Each row is a point. Each copy is the shape, with its points in the same order, turned, moved and blurred by noise. Say if it was mirrored as well.

Shape, 8 rows:
[[ -2  19   0]
 [ 45   7  27]
 [ -6   1  36]
 [ 20   4 -69]
 [ 18 -18 -19]
 [-65  14  48]
 [ 50  36 -21]
 [  7  -3  27]]
Copy 1:
[[ -3  32 -14]
 [ 51  29 -13]
 [ 21  -4 -34]
 [ -6  49  56]
 [ 16   8  21]
 [-26 -27 -65]
 [ 30  73  14]
 [ 20   8 -24]]
Copy 1 is: mirrored
Copy 2, 8 rows:
[[ 16 -16   8]
 [ 10 -16  60]
 [-15 -32  17]
 [ 47  53   6]
 [  1  23  18]
 [-29 -69 -41]
 [ 49   2  50]
 [-12 -28  22]]
Copy 2 is: mirrored
Copy 3, 8 rows:
[[ 15  18 -10]
 [ 52  22  23]
 [  7  49  14]
 [  3 -54 -12]
 [  6 -16  22]
 [-27  88 -13]
 [ 60 -18 -19]
 [ 15  34  13]]
Copy 3 is: only turned
Copy 4:
[[ -2  19   1]
 [ -8 -16  41]
 [ 29  -3   7]
 [-75  17 -22]
 [-29 -19 -12]
 [ 76  26 -23]
 [-50  25  38]
 [ 15  -5  10]]
Copy 4 is: mirrored

Shape:
[[-20  11  13 -62]
 [-28 -46   0 -12]
 [ 10  -9 -48 -29]
 [ 56   3  18  12]
 [ 60  -7 -13  34]
 [ 31 -20  49  31]
 [ -8 -28  32  17]
 [-35  29  23  30]
 [ -4  -3 -55 -30]]
Copy 1, 9 rows:
[[-35  -7  19 -72]
 [-16 -52  15 -12]
 [-39 -25 -50 -35]
 [ 50  -1 -39 -37]
 [ 42 -10 -56  -5]
 [ 68 -21   2 -22]
 [ 24 -31  24 -14]
 [  4  31  34   5]
 [-57 -16 -40 -21]]
Copy 1 is: only turned
Copy 2:
[[ 19  38  47 -25]
 [-32 -12  38  -3]
 [-28  31 -15 -29]
 [ 32 -36 -23 -44]
 [  6 -40 -51 -34]
 [ 29 -69   6 -21]
 [  5 -44  29   2]
 [ 38 -11  10  44]
 [-30  42 -13 -17]]
Copy 2 is: only turned
Copy 3, 9 rows:
[[  5  67  42 -23]
 [  6 -10  30 -43]
 [ 13   7  37  26]
 [  8  23 -49   9]
 [  3  -9 -47  31]
 [ -4   8 -60 -33]
 [-13   2 -18 -46]
 [-69  26  -5 -28]
 [  4   8  51  27]]
Copy 3 is: mirrored

Shape:
[[ -21  -33  -14  -53  -45  -12 -121   -3]
 [ -11  -23   35  -13  -36  -13   -6    5]
 [ -29   17  -11   18  -20   24   -6    0]
 [ -28    4  -14   -6  -29  -20   12   -7]
 [ -24   22  -11  -45    7   28  -17   -3]
 [  93   17   49    8  -16    0   -5   -7]
 [ -22   10   41   -7  -37   16   18  -16]
 [   5   23   24    6   -3  -19    2  -11]
 [  -5  -34  -15    9  -14  -14    7   82]
 [ -29   27   19  -11  -43  -20   -2    9]
 [ -18  -11   72   13   70   -9   12  -18]
 [  -2  -11  -13   -3   -2  -20   14  -18]
 [  16   -9  -15    6   14  -12   11   33]
 [  -3   -7  -11    2   57  -21   -6  -15]]
Copy 1 (14 x 8):
[[ -7 -57 -41 -58   3 -11 -89 -54]
 [  9 -32 -32 -30 -12 -10  30 -11]
 [ -3 -25  12   8 -52 -12  -2   8]
 [  0  -1 -26  -9 -35  11   7  17]
 [ 10   7  37 -21 -21   5 -24 -12]
 [ 92 -69   8  23  29  -1  29   6]
 [ 26 -23   1 -15 -51   2  40 -19]
 [ 40  -7  -9  14  -9 -14  20   2]
 [-27 -41  -7 -36  12 -36  13  69]
 [ 31  -5 -28 -24 -47 -14   3  11]
 [ 13  20  11  32  25 -47  68 -44]
 [ -3  -7 -17  11   1  18  12  12]
 [ -2 -19   4   0  21 -12  10  44]
 [ -9  18   8  34  31 -12   1  -2]]
Copy 1 is: only turned
Copy 2 (14 x 8):
[[-38 -88  -8 -12 -90 -51 -10  52]
 [ -7 -51  30  22 -13  -6  33   0]
 [  1   5  -7  19 -47   3  18 -26]
 [ -5 -14  -9  13  -8 -29  32 -21]
 [-27 -22 -24 -32 -37  18  20 -13]
 [ 58 -47  62 -14  14  30 -42 -11]
 [ -9 -38  23  22 -16  14  32 -50]
 [  1  -8  35  -7  -1  -5   5 -24]
 [ 40  -1   2  20 -14  -2  65  57]
 [  2 -26  25  -1 -29 -27  46 -31]
 [-62  14  65   6  29  47   9   1]
 [ -9 -10  -7  12  16 -15   5  -6]
 [ 24   7   1  -3   8   7  20  26]
 [-35  24   3 -15  17   4 -12  21]]
Copy 2 is: only turned
Copy 3, 14 rows:
[[   6   12  -66  -11   -1   90 -101   28]
 [  16    1   26   -3   -3   29  -40   23]
 [  27   14  -25   33  -16  -10  -18    1]
 [  -5  -15    3   30   -1   -6  -37    8]
 [  -5   13  -46   -9  -14  -20  -32   38]
 [  27   -2   18  -49  -63   44   49    1]
 [  15   19   31   14  -37  -17  -29   23]
 [  -1    4    8   11  -22   14   14   23]
 [  56  -47   -5   -9   53    2  -17    3]
 [  16  -16    5   32  -18    6  -32   45]
 [  -8   70   36   -7   32    1   41   41]
 [ -20   -7    3    7   -1    5   -9   -7]
 [  18  -27  -15  -14   28   -2   14    0]
 [ -32   16  -24   -4   32    4   25    5]]
Copy 3 is: mirrored
Copy 4, 14 rows:
[[ 68  -6 -64 -52 -36 -88 -45  -7]
 [  3  13 -13 -38  -3 -35  28 -29]
 [ -4  -1 -22   8 -25  -3  16  20]
 [  0  -1   5  10   7 -32   9  -1]
 [ -4 -19  10 -24 -44 -13 -29  15]
 [ 46  38   9 -76  14  57  33 -12]
 [-10  28  15 -16 -34 -15  39 -13]
 [ -1  35   4 -17   4  12   3  -7]
 [-29 -44 -47 -44  45 -21  28   7]
 [ -7  32   1 -16  -1 -41  16  17]
 [-56  35  -6 -27 -14  41 -23 -73]
 [ 10  -9   6   3  14  -2  -1 -24]
 [-10 -29 -16 -29  33  17   1  -2]
 [ -9 -10 -13  -4  13  27 -48 -34]]
Copy 4 is: mirrored
